Every row gives one point. Any point is a mix of the corners, with weights that add up to 1. It lies inside the corners' shape when no weight is negative. Is each point inside? If not, which corners have a negative weight?
In the rows, 128 means zero.

Corners:
(1): [133 159 163]
(2): [150 142 131]
(3): [82 86 72]
(4): [167 112 182]
Points:
[148 140 132] -> inside
[93 95 85] -> inside
[98 93 98] -> outside (2)
[137 147 148] -> inside
[159 112 162] -> outside (1)

Corners:
(1): [149 146  17 113 134 206]
(2): [ 65 168 195 184 125 121]
(3): [125  90 158 169 120  48]
(4): [115  98  80  88 143 173]
(5): [177 119 109 134 113 156]
(6): [181 125  77  93 150  99]
(7): [105 135 134 150  59 105]
Points:
[130 134 133 147 108 134] -> inside
[141 123 123 149 107 106] -> outside (4)
[132 124 131 137 114 112] -> outside (1)
[166 116  66 112 127 150] -> outside (2)
[177 124  69 123 111 132] -> outside (2, 4)
[130 140 110 129 114 137] -> outside (3)
[147 135 101 130 120 120] -> outside (4)
[116 142 138 158 103 117] -> outside (4)
[154 125  93 110 131 113] -> inside

Corners:
(1): [197 141  60 107 179 134 109 125 185]
(2): [137 137 100 122 158 117 128  80 188]
(3): [187 129  76 192 229  56 134 145 127]
(4): [127 205 214 101 115 187 203  99 116]
(5): [108 163 129 105 108 111 161 109  81]
(6): [ 87 146 189 109 127 137 154  81 110]
(7): [163 128 179 167 121 132 150 232 157]
(8): [103  99 138 172  84 150  88 178 104]
(9): [151 103 103 137 116 161 144 137 110]
(10): [ 93 124 157 156 117 135 139 189 115]
Points:
[133 134 114 130 144 124 129 106 162] -> inside
[160 141 142 137 143 130 150 153 159] -> outside (8, 10)
[165 141 128 150 164 112 148 163 135] -> outside (2, 8)
[123 145 148 133 130 132 139 129 126] -> outside (9)
[124 132 153 149 127 143 140 169 122] -> outside (2, 5)
[127 148 119 125 151 120 136 101 145] -> outside (7, 9)
[129 162 159 106 124 153 170 107 133] -> outside (3, 8)
[107 144 191 124 103 151 169 141 121] -> outside (1, 3, 8)
[130 135 142 120 115 153 146 118 131] -> outside (3, 10)

Corners:
(1): [102 122 143 143 134 136 160 140 104 115 107  57 108 106]
(2): [155 120  80 109 131 107 144 123 132 114 145 162 130 151]
(3): [133 117 138 130 125 124  86 158 110 181  93 128 135 101]
(4): [127 122 122 169 121  95 150 117 148  99  70 158 110 169]
(5): [167 135 124 111 114  39 140  99 140 116 145 176 128 116]
(6): [116 133 112 113 143 131 143 153 170 120 134 150 131  96]
(7): [131 140 119 151 139 133 107 117 122 148 145 157 119 120]
(8): [130 109 135  94 126 115 128 153 190 133 148  77  97 122]
(9): [147 133 119 111  87 106 134 132 131 115 136 151 117 116]
(10): [139 164 132 109 121 142  91  58 123 131 135 155 151 144]
(11): [ 98 135 152 124 144 142 153 152 106 106 158 151 116 135]
(12): [ 94 141 153 110 126 139 153 156  99 170 123 126  85  97]
(13): [127 171 128 113 143 123 126 126 104  98 153 164  95 132]
(14): [ 37 123 161 108 115 120  84 148 109 143 139 108 102 130]
(15): [122 249 138 123  95 123 126 179 172 223  97  94 104 100]
Points:
[120 141 126 119 123 116 132 132 137 117 142 151 119 137] -> outside (1, 3, 12)
[106 139 128 114 118 133 118 140 116 144 135 132 123 117] -> outside (4, 5, 8, 13)
[123 144 136 106 118 116 124 132 126 132 141 124 112 123] -> outside (4, 6, 7)
[124 136 122 130 129 125 130 132 133 125 126 127 117 130] -> outside (5, 12)
[114 120 132 122 132 120 126 124 131 126 130 127 122 124] -> outside (9, 13, 15)
[122 126 127 121 129 115 136 132 126 117 126 138 117 125] -> outside (7, 15)
[120 144 130 127 123 120 123 138 120 146 120 138 119 117] -> outside (8)
[135 145 130 134 124 123 143 124 110 139 121 140 121 122] -> outside (6, 8, 13, 14)
[127 156 124 117 123 118 134 123 120 131 140 140 120 119] -> outside (3, 4, 8)

Corners:
(1): [149  83 113 133 124 171 175 179  39  60 104 114 172  82 150 142 106 149
 112 120]
(2): [103 130 108 154 121  79 103 117  77 131  83 152 151  84 181  98 147  98
 182  82]
(3): [150 141 104 187  84 133 143 148  89 113  92 180 101  89 132 178 190 160
 219 160]
(4): [116 135 127  89 168 144 108 162 172 174  83 130 131 140 138  56 122 166
 105  90]
(5): [ 80  92 128  87 185 117 150 123  72 150 152 187 183 166 161 136  81  91
  88 123]
(6): [159 125  90 124 177 137 148 178 109 144  86 167 191 133 164 135 176 101
 175 101]
(7): [ 89 168 144 102 111 162  70 116 167 184 150 172 124 174  95  98  91 141
 142 142]
(8): [132 124 125 117  73 161 137 135 148 106 166 154 102 148  94  91 138 129
 120 174]
(9): [131 142 169 140  90 133 176 152 110 197  77  80 181 115 145 170 144  86
 164 120]
(10): [ 49 173 137 147 131  72  82 193 167 183  84 123 133  67 177 130 190 118
 187 124]
(11): [155 199  60  92 147 107 184 168 137 109 174 172 125 134 101 171 167 147
 137  89]
(12): [ 86 133 149 191  86 170  62  99 172 176 138 132 144 173  90  49 125 196
 140 149]
(13): [127 162  99  83 125  93  70  96 139 104 126 105 118 159 150 118 134 128
  93 171]
(14): [114 168 124 106 194  67 133 146  72  98  62 157 166 149 137 172 171  52
 141  98]
(15): [152 104 165 165 136 138  84  85  87 172 165 124 107 127  67  84  56 163
 104 159]
(16): [ 80 131 122 132 112  75 172 148 173  98 109 195 178  88 162 187 176 103
 213 173]
(17): [159 119 151 161 166 167 150  80  65 128 177 132 110 159 126 132 120 121
 168 130]
(18): [110 134 130  98  98 109  58 169 172 181 187 117 142  85 106 171 171 163
 128 114]
(19): [123 120  97 146 172 177 161  95 129 104  97 113  78 164 103 125  95 123
 124 160]
(20): [104 177  99 108 128 153 100 110  71 126 122 161 163 140 102 132 143 106
  91 137]
(21): [160 109 144 181 159 159 136  96 161  91 189 116 113 174 146 165  73 139
  90  91]
Points:
[122 132 124 136 136 129 135 133 121 130 121 134 139 130 133 140 136 122
 137 129] -> outside (7)
[113 168 105  93 158 102  95 153 115 181  84 156 147 125 134 114 151 109
 144  99] -> outside (1, 8, 12, 16, 17, 21)
[134 134 115 122 132 107 120 143  96 135 130 127 149  95 129 152 162 111
 153 129] -> outside (3, 4, 5, 7, 12, 21)
[146 118 134 154 132 161 127 117 133 118 134 122 127 146 117 129 120 145
 126 138] -> outside (2, 5, 7, 10, 11)
[109 144 113 122 128 111 116 139 104 127 122 157 137 111 133 144 149 115
 155 138] -> outside (4, 9, 12, 21)
[119 146 121 124 120 139 100 126 119 161 132 140 124 134 115 104 135 139
 133 139] -> outside (1, 14, 16, 21)
[136 160 108 139 147 121 115 135 113 147 113 133 137 127 129 139 161 125
 146 105] -> outside (1, 5, 7, 8, 16)
[115 131 129 133 130 125 121 111 114 126 114 140 133 144 138 130 139 117
 135 138] -> outside (1, 6, 7, 10, 11, 15)
[120 139 127 131 125 131 124 139 131 141 123 140 138 128 123 137 134 132
 138 137] -> outside (2, 17)
